Every row gives one point. The points of each table are mixes of a few directions, plus a little noise. Count the directions of each table, and those that both share. Where both have some left over, give the other angles between the two spaces (their principal angles), to ten degrees, smallest first.
In the rows, 128 means zero.

First, 7 rows:
[[131 192 121]
 [130 176 123]
 [131 198 120]
 [126  94 132]
 [124  36 138]
 [126  99 131]
 [127 101 131]]
Second:
[[130 170 123]
 [131 198 120]
 [127 113 130]
 [129 138 127]
 [129 157 125]
 [127 112 130]
 [122   7 142]]
Directions: first 1, second 1, shared 1

First:
[[163  92 132 167 131 127]
 [113 101 192 144 184 109]
 [130 138  36 133 132 104]
 [137 165 115 122 159 101]
 [ 73 133  91  96 120 126]
 [185 176 178 110  70 170]
 [ 98  92 151 123 102 155]]
Second (6 x 6):
[[124 114 114 135 129 125]
 [141 168 167 108 125 135]
 [152 205 204  90 121 141]
 [124 114 115 135 129 126]
 [ 96  30  31 176 136 110]
 [131 137 137 123 127 130]]
Directions: first 4, second 1, shared 1

First (11 x 11):
[[126 114 105 133 127 145 145 139 111 159 149]
 [143 169 177  99 134 139 129 130 151  87 176]
 [122 144 160 131 127  73  76  93 162  67  35]
 [129 101 115 147 122 117 136 135 120 141 116]
 [126  91  93 149 123 134 149 142 104 169 132]
 [115 137  94 116 134 166 135 129 107 168 151]
 [136 150 135 105 134 171 155 145 121 141 208]
 [133 133 159 132 126  91 105 114 152  84  86]
 [117 110  99 141 126 127 126 125 114 153 102]
 [163 121 186 132 120 109 155 153 149  84 183]
 [ 98 138  86 124 135 136  97 101 116 154  69]]
Second, 10 rows:
[[117 133 128 127 126 133 121 123 131 133 126]
 [156 125 121 128 171 142 102 172 156 141 134]
 [  7 164 138 121  44 140 123  24 104 147 103]
 [152 125 123 128 162 138 110 163 149 137 133]
 [127 128 128 128 129 129 125 129 130 129 128]
 [ 75 144 133 126  86 131 130  79 113 133 118]
 [132 129 126 128 140 133 118 139 137 134 129]
 [138 113 137 134  88  94 184  98  83  92 130]
 [181 111 124 132 163 121 134 171 135 118 139]
 [192 108 122 132 171 121 133 182 139 117 142]]
Directions: first 3, second 2, shared 0; angles 40, 80

First, 8 rows:
[[ 98 109 105 124 119 125 126  67 108  59 111 105 158 104 105 132  64  95]
 [ 75 113  46 148  77 122 133 108 131  53 186 134  94  75  86 162 123 140]
 [123 115  60  87 112 106 119 103 144  66 180 129 127 106  62 133 151  93]
 [166  92 167 151 152 145 164 144 133 161 102 129 111 108 162 140 154 141]
 [123 150 158 182 122 144 138 194 137 208 138 162  80 163 164 129 173 197]
 [154 158 164 109 141 131 113 165 118 171 108 117 133 124 189 129 125 144]
 [135 153 139  98 141 117 104 124 128 140 120 126 156 168 115 103 121 108]
 [150 133 184 123 162 131 126 117 124 165  80 124 163 179 135  95 113 110]]
Second:
[[178 182 143   7 169  91  66 115 131 136 113 104 209 187 101  73 122  50]
 [ 97  94 119 203 103 151 166 136 126 123 137 143  78  91 145 163 131 176]
 [170 174 141  26 162  97  75 117 131 134 115 108 196 178 105  81 123  62]
 [105 103 121 184 109 145 157 134 126 125 135 139  91 101 141 154 131 164]
 [117 116 125 155 119 136 142 131 128 126 131 133 110 115 134 141 129 145]
 [103 101 120 189 107 147 159 134 127 124 135 140  88  98 142 156 131 167]
 [107 105 121 179 111 144 154 133 127 125 134 138  94 103 140 151 131 161]
 [147 149 134  82 143 114 104 123 129 131 122 119 159 151 117 107 126  98]]
Directions: first 5, second 1, shared 1

First, 9 rows:
[[113 141 119  84  98 110 122  93 125 130 157 112 176  98 125 150 110 115
  107 149 164  74 155 108 159 141 133 116  96 124 144  77]
 [146  87 142 202 155 174 138 145 187  85  83 161   7 215 168  82 112 185
   93  46 121 200  29 141  65  81  95 158 147 143  97 167]
 [135 118 117  95  76  97 115  87 129 123 143 125 170 104 166 142 101 143
   89 151 161  70 151 107 144 132 128 115 108 134 142 105]
 [121 152  99 122 128 113 116 141 119 137 139 133 184  65 125 142 111 105
  120 157 117 138 167 151 121 154 143 106 104 116 141  98]
 [122 133 132 134 145 125 137 123 109 183 123 115 135 129  97 142 146 126
  150 137 121 143 123 122 144 143 125 128 135 124 103  93]
 [143  96 115 142 143 143 138 126 140 128 131 125 111 143 146 122 133 130
  143 129 122 145 110 156 132 133 120 141 156 122 120 136]
 [141 139 149 142 140 111 126 163  78 166 103 132 137 124 106 126 175 123
  180 155  78 149 160 128 125 133 145 122 164 133 121 189]
 [105 166 137 101 101 111 115 116 124 121 133 128 155 105 111 138 108 126
   91 125 153  95 145  90 128 122 135 112  79 134 139  94]
 [126 121 142 129 164 169 143 156 140  78 139 120  78 169 107 106 155  98
  176 103 115 139 112 151 134 114 129 154 162 121 144 191]]
Second (9 x 32):
[[106 143 133 167 142 123 116 135 114 158 152 149 159 101 145 126  93 120
   92 130 158 140 124 129  73 161 109 107 108 134 108  92]
 [141 131 114 100 135 130 149 119 139 113 112  85  82 150  92 127 177 136
  160 118 110 120 132 134 195  98 152 165 143 133 159 142]
 [ 71 185 120 217 187 113 121 136 100 205 187 127 156  72 124 121  89 113
   57 116 200 152 119 140  51 192 104 120  83 157 109  30]
 [140 133 112 101 137 129 151 118 140 113 112  80  78 150  88 127 181 137
  160 116 109 119 132 135 201  96 154 169 143 135 161 143]
 [127 103 153 142  98 130  97 140 119 127 134 197 193 112 188 132  62 119
  102 148 135 134 125 115  45 155  96  71 120 109  85 137]
 [130 144 111 118 148 127 149 120 134 127 124  81  84 140  87 126 173 133
  147 114 123 124 131 137 185 109 149 167 134 140 158 124]
 [136 119 130 117 119 130 127 127 132 117 121 131 128 135 132 129 130 129
  137 131 119 125 129 126 135 120 130 127 134 123 129 141]
 [156  83 149  93  77 137 110 132 136  89 103 178 160 145 172 135 101 130
  145 148  96 119 130 113 109 115 118  92 145 100 107 184]
 [147 111 129  97 111 133 132 124 138 102 108 124 114 147 125 131 145 134
  154 131 103 119 131 125 159 105 138 134 143 119 137 160]]
Directions: first 6, second 2, shared 0; angles 40, 50
